Each row of a before or after table is a point. One or more steps were done to the points. Then noise was added and the rows were shuffled. The steps act on how far a point lies along the listed directions, d1 being the first. What was done? A step turns or swaps two directions, mirrors them in a line or flattens them onto one, adds a multiple of one to another, or multiplies one. Angles are multiples of 10 degrees, from the lower direction toward the higher: turns from -170 to 170, lines from 10 to 170 but not 90. Use the fewest steps. Two steps may share a direction if one is a turn and the other turns, adds or multiplies; they go together, in the order done. Otherwise the lowest direction goes first.

Directions:
(1): [55 25]
(2): [-25  55]
Before, 10 rows:
[[  9  22]
 [  7  23]
 [ 21 -14]
 [ 23 -19]
 [ 16  -1]
 [ 21   9]
 [ -9  -2]
 [-19  -8]
 [ 22  -8]
 [ -1   3]]
After:
[[ 44   2]
 [-20  -8]
 [-17  12]
 [-14  13]
 [ 26   3]
 [ -3   2]
 [-12  -3]
 [ 60  -2]
 [ 51  -1]
 [ 22  10]]
Steps: add -1.5 times d2 to d1

Directions:
(1): [ -6   9  41 -36 -56 -10]
(2): [ 18 -25  60  13  23  34]
(3): [ 43 -16 -32 -31 -18  45]
(4): [-26  42   5 -43  36  28]
(5): [-39  10  -7  37 -32  48]
Before, 12 rows:
[[ 12  -7  -9   1  -7  -3]
 [ 21  -2  21 -18 -31  -6]
 [  7 -19 -12  11  -8  13]
 [ 22  -5   5  -3 -11   7]
 [ 17  -7   4   6  -5  19]
 [ 16  -2  22 -18 -33 -11]
 [-47  38  23  20  36 -15]
 [ -4   4  10 -30 -25   2]
 [ 32 -10   3  -9  33 -17]
 [  5  -3   5  -9 -20  13]
 [  5  25 -44   5  -2  10]
 [ 19 -12  -4 -18  10   9]]
After, 12 rows:
[[ 23 -17  -3 -15   6   4]
 [ 15  -1   9  -1  -7  20]
 [  6   1  -1 -12 -11   1]
 [  0  23   7 -31  20  13]
 [ -7  13 -15 -19  24  16]
 [ 15   5   7 -15   0  15]
 [ -1   6  -4 -11   1  24]
 [-27   8   9  60  28 -31]
 [ 13   8 -37  13 -29  -2]
 [  1 -11   4  -8 -23  12]
 [ 37 -17  16 -10   9 -26]
 [  6  23   8 -32  18  18]]
Steps: turn d1 and d4 by 100 degrees

Directions:
(1): [ 23 -18 -36 -29 -45 -38  22  12 -20  13  -7  -4]
(2): [-51 -30  22 -30  -2   6  19  35  11   3 -18  26]
(3): [ 22  24 -13 -36  46  13  27  -9   6  29 -34   4]
(4): [-31  29  -6 -10  28 -34  -7   6 -51   6  30  15]
(5): [ -2  -2   0  25  28 -60  25   8  37 -22  -9  -8]
(6): [ 48  -1  39  -8   2 -18 -27  19  -4  -6  -6  48]
Before:
[[  5  33   1   5   6  43 -15 -19 -10  19   2 -10]
 [-29 -28  43   2   0  21 -25   1  15 -10  11  38]
 [ 35   8  10  10   4 -13   3   0   5 -18 -10  -4]
 [-19 -10 -16   2 -27  31  -3  -6 -10  13   7 -12]
 [-31  17 -10 -15  10   2   8  15 -16  14 -11  -1]
 [-18   2 -10 -20  16  30  21 -17   3  12 -20   1]
 [-21 -15  28  23  -2 -24 -27  11   0 -13  24  14]
 [-31  28 -49   1  29 -26  14 -16 -33  14  19 -34]
 [ -4 -11   1 -60 -11  12   3  34  -7  20  -7  35]
 [-21  15 -37   5  -1 -53  26  -4 -20  -5  26 -38]]
After:
[[-29 -33  -2 -11  14 -25  41  26  48  -4 -37  -5]
 [-27  -2 -27  20  -8  -4  12  -9   1   3  11 -27]
 [  7   3  -9   6  -3  10  13   4  28   4 -31 -19]
 [  1 -26  30  23 -23   8 -34   2  12 -10  15   8]
 [ -8 -31  11 -11 -16 -50  35  33  34 -17 -17  -1]
 [ 10  -5  12  30  -8  37 -37 -40   8  -8  27  -2]
 [  6  10  18 -15   5  -5  -4  14 -28  -7  -1  19]
 [-47  21  -1  -2  20  24  12  -3   0  15  -2 -11]
 [ 42   5 -38 -20 -26  36  -1 -16   9  18  -1 -23]
 [  3  14 -19   2  27   5  22 -28  11   3 -15 -12]]
Steps: turn d2 and d4 by -140 degrees; turn d5 and d6 by 60 degrees

Directions:
(1): [ -2   0   1  33   3  -7 -32 -26  -3  -4  10 -11  -9  12 -20   6 -49  13
 -30 -15]
(2): [-14  -7  -1 -26  60 -12  -9 -11   8 -17   4 -24  11 -13  12  32   6  10
   1 -10]
(3): [  9  26  15 -16  -6  -1 -30 -10  20  -7  31 -16  15  38  13 -15  20 -14
 -16  26]
Before, 11 rows:
[[ -6 -19 -19   8 -12   1  26  20  -3   3 -13  11 -16 -16  -3  -1  -7   7
   15 -22]
 [-12   3  -4 -13  11  15  11   7  -6  -8  -3   6  -2 -17  -3   8   9  -5
   10  -8]
 [  2 -16 -11  20  -2   8  33  18 -22  10 -19  20  -5 -36 -17   1 -14   3
    9 -15]
 [  0 -20 -15  34  -8  -3   5  -9 -18  -6 -13   2 -10  -9 -18   3 -41  14
   -7 -19]
 [  4  -8 -11   2 -14  10  13  14 -15   9 -11  17 -10 -10 -15  -5   2  -8
    3   6]
 [  4 -11  -8  21   4  -3  -7  -6  -3  -2 -12  -3  -7 -14  -2  -4 -17   2
  -13   0]
 [ -5  13   9   0  24   1 -28 -20  14 -11  20 -17   7  18  11   9 -11   1
  -18   2]
 [-11 -10  -1  20  -8  -4 -16  -3 -11  -3   2  -4  -6   2  -7  -3 -30   0
  -14  -1]
 [  2   5  -3   0 -41   9  17  17  -4  10  -1  15   2  15  -3 -22  12 -15
   19  18]
 [  2   2   1  38  -6 -12 -25 -30  -6  -1   9  -7 -13  19 -22   4 -60  19
  -30 -22]
 [  1 -11   4  38 -36   7  12   8 -16  14 -15  24 -10  -8 -20 -15 -26   5
   -6 -13]]
After, 11 rows:
[[-10   3  -3  -7   6  16  13   7  -8  -6  -4  10  -3 -18  -8   7   6  -5
   11  -8]
 [  3  -5  -9  -8  -2   9  12  14 -12   6  -8  11  -4  -9  -8  -1  11 -10
    4   8]
 [ 13  33  18 -22 -12  -7 -26 -13  22  -7  35 -14  17  49  17 -18  22 -12
  -14  25]
 [ -2  -8 -12 -19  -9   3  27  26   9   0  -3   7  -3  -7  14  -8  27  -3
   21  -6]
 [  4   6  16  -9 -20   6   9  15   4   3   5  10  12   6  10 -18  30 -13
    5  15]
 [ -7 -11 -11  15 -14   2  13   6 -12   5 -11   9  -5  -2 -14   0 -20   2
   14  -6]
 [ 12   8   1 -24 -12   4   6   9  10 -14  12  -6  18  19  19 -15  36 -17
    9  26]
 [ -3  13   8  10  11   4 -27 -19  12  -7  18 -10   3  18   5   3 -16   0
  -19   1]
 [ -7   4   8  -9  -9  -2 -18   6   2  -6  15  -9   6  15  11 -13   9 -16
   -6  21]
 [ 10   1   0  -5   0  -1  -7   2   8  -3  -2  -7   5  -2  15 -14  16 -12
   -6  22]
 [  7   1   0 -19   0  11  31  27  -4   4  -2  14  14 -18  10  -9  35 -14
   19  13]]
Steps: swap d1 and d3; multiply d2 by 0.4

Directions:
(1): [-12   1 -17  -8  -8 -11 -17  13   3  13  11  21  19  20 -14  14 -38   7
  13 -22  38 -26 -12   0 -29  11 -18   6 -34  20  -1 -10  23 -38   5  -9
 -34 -11 -43 -10  -7 -14  27  -1 -13  22   5  24]
(2): [  5  -3   7  10  16  25  25   5  21 -20 -15 -17  17 -16 -28  14 -24   5
 -11  26   0  10  11  60  -6  44  15   5  17  14  15 -20   6 -20  -1   1
 -23 -17  33  18 -18 -22  -3  12  15  -4  -9  30]
(3): [-22   1 -46  10 -33  12   5   7 -38  30   1 -10 -28 -27 -17  -9  15 -22
   5   6  16   5  12   6  -8  -2  11 -16  26  -2   1   1 -52  -6 -10  23
  -8 -28 -18 -25 -14 -16  24   6  20 -16   8  16]
(4): [-11  22  -2   6 -21 -32  36 -28  11  17  -8   1 -14 -11  16   7  30 -26
 -11   9  45  32   0  10   7  -2 -35   7 -31  12  21   9   5   1 -26   8
 -14  16  19  18  12 -15 -24  17 -26  16  21  16]
Before:
[[ -4   2  23   0  13   5  28 -10  24 -12 -20  -9   1 -10  -1  16   6  -3
   -9  22   4  23   8  21   5   7   2  14   0   2   2  -1   6  22 -18  -2
   -1   5  29  23   2  -1 -21   3   0   1   5   2]
 [ -6 -13   5  -6  12  16 -13   9   5   2   4   0   5   7  -1   8  -4  11
    9 -18 -20 -17 -11  -5  -4  11  12  -1   0  -4 -13  -6   6  -5   6  -1
    5   4  -2   8  -5  -4  -5  -5   2  -1  -1 -11]
 [-16  -8 -19   0  -9  11 -24  18 -18   7  -3   0  -8   6   0 -11  -1   0
   14 -16  -7 -10   1 -16  -9 -13  24  -8  18   4  -6   4 -22   1   1  11
    7 -16 -29 -26  -3   5  21 -16  17 -18  -8  -2]
 [-19   1 -33   0 -10   8   5  13   5  18   3   7  11  -8 -33  20 -33  -8
    2  11  38  -8  -1  39 -22  31   3  -3  -4  22  18 -20  -7 -51  -5   7
  -37 -33 -30  -5 -25 -41  36   7  15   9   7  56]
 [-13  13 -10 -13 -17  -6  -5   0   8  12   2   9   2   2 -13   6  -6   0
    2 -10  25  -2  -2  10 -19  12 -15   4 -22   6   7 -11  15 -27  -2   6
  -16 -11 -16 -16   2 -12   8  -6 -16  12   1  23]
 [-25 -12 -41   5 -24  11 -15  22 -38  26   9   9  -6  -7 -27  -7 -21  -4
   13  -8  24 -19   1   3 -26   7  11 -11  -2  11  -7   1 -25 -37   2  26
  -23 -32 -40 -36 -13 -21  50   3  17  -5  -4  33]
 [  3  13  10  -7  -3 -21  16 -25  11  -2   3  10 -11  -1  22  -1  31 -25
   -8   2  13  18   2 -13  13 -11 -24   2 -14   1  12   7   8  22 -12   5
    8  28  19  12  23  10 -26  -7 -25  12  11 -12]
 [ -8 -13  -1  -4   8   6 -15  12   2   3   3  -2  18   9 -12   4 -27   7
    7  -1 -11  -7  -6   0  -6   7   8  -3   8   3  -9 -10  11 -11   3  -5
    0   1  -5   0  -7  -2  17  -6   5   2 -14   1]
 [ -5 -11 -13 -10   3  18 -12  24   2  -1   1  -2  20  -2 -30  13 -52  21
    9  -6  10 -25   0  33 -25  31   4  -2   6  10   2 -12  10 -26   6   2
  -30 -34 -26 -10 -26 -17  33   3  15   4 -19  23]
 [  0   9   4 -12   1 -14   2 -14  -1  -1   0  -3  -2   1  15   9  15 -12
   -2  -5   3  14  -6 -11  11  -8 -15  11 -15 -13   5   7  12  10  -3  -3
    8  23  20   5   9   6  -4  -2  -9   6   0  -3]
 [ -6   2 -23   3  -3  -1   7   2  -7   6  11  15  -3 -10   5  -5  -9  -7
    2  -5  22 -11  -2  -1 -10   2 -13 -11  -1   4  -2  -2  -8  -5   0   1
  -12 -10 -16  -8   3  -8  14  -1  12   1   3   7]]
After, 11 rows:
[[-12  15  -9 -16 -23 -16 -13  -7  -5  18   6  11 -14   3   7  -7  21  -5
    4 -16  11   1  -4 -23  -5 -16 -16  -1 -18  -9  -1   4   3  -2  -4   8
    9   1 -19 -22  14   5   0 -13 -18   6   4  -2]
 [-19   9 -26 -15 -22 -35 -21  -3  -6  36  19  31  -4  19  13   6   0 -12
   11 -22  41 -15 -20 -38  -8 -25 -27  -3 -41   8   3   7   4 -22  -6  -1
   -5   3 -60 -14   6  -9  24  -6 -17  22  20  14]
 [ -7 -11   2  -7   6  -3 -20   8   0   6   6   3  13  14  -1   0 -18   6
    8  -7 -12  -7 -10 -17  -1  -6   2  -3   1  -1 -12  -3  13  -2   2  -6
    9  10 -10  -2   0   6  13  -9  -2   4 -11  -9]
 [ -4  -3   9   0   6   3  -8   4   5 -10 -11  -4  -1   8  13  -6   8   2
    3  -6 -13   6   0  -7   4  -9  17   1  10   3   1   6  -1  12  -3   5
   15   3   3  -3   6  10  -6 -13   5 -13  -9  -8]
 [-11  -2  -5  -2 -15 -22 -12  -5 -22  18   9  16 -12   8  17 -14  15  -5
    5 -15  12  -3  -9 -36   1 -26 -13  -3 -27  -2  -8  22  -1   0  -4  16
    9  12 -20 -18  17   6  10  -2 -11   5   3  -4]
 [ -5  -4  -6 -23  -6 -19 -33  11  -6  13  13  18   8  21   8   1 -25  18
   17 -33  12 -30 -15 -30 -14 -15 -21  -1 -25  -2 -10  10  20  -2   5  -5
   -4  -3 -50 -17   0  10  22  -8 -12  15  -8 -11]
 [ -5 -12   7  -6  12  14 -13   8   5   2   4  -1   3   7   1   7  -1  11
    9 -17 -21 -16 -11  -7  -2   9  12   0   0  -5 -14  -4   6  -2   6  -1
    7   6  -1   9  -3  -2  -7  -6   1  -1  -1 -13]
 [  0   6  -5   1  -4   5  23 -13   2  -4  -2  -4 -13 -19  -3   0  20 -26
   -9  16   6  19  14  17   7  10  -2  -4  15   3  14  -4 -14  11 -11  14
   -2   3  25   6   5  -4 -12  -3  -1  -2   5   5]
 [-16  -1   0  -3   2   7  13   5  13   2 -12   1   7  -4 -18  21 -18  -2
    2   9  24   3   4  22 -16  14   1  12  -8  12  -1  -9   4  -3 -14  -2
  -22 -13  -5   6  -9 -12   7   1   2   7   7  19]
 [ -2   4 -13   2  -1  -9   9  -6  -4   4  10  15  -8  -8  19  -9   6  -9
   -1  -5  14  -5  -3 -14   1  -9 -17 -10  -3  -2  -2   5  -6  10  -2   0
    2   3  -8  -3  12   1   1  -2   6   0   4  -6]
 [ -2   5  -5  -7   0   3   7  -8  -7  -2  -3 -12  -4 -11   1   9  10 -13
   -4   5  -3  15   1   6   9   4   0   7   5 -13   7   1  -3   4  -3   3
    4   8  25   1  -2  -2   4   0   6  -4  -4   5]]
Steps: turn d1 and d2 by -80 degrees; flatten d3 and d4 onto the line at 60 degrees
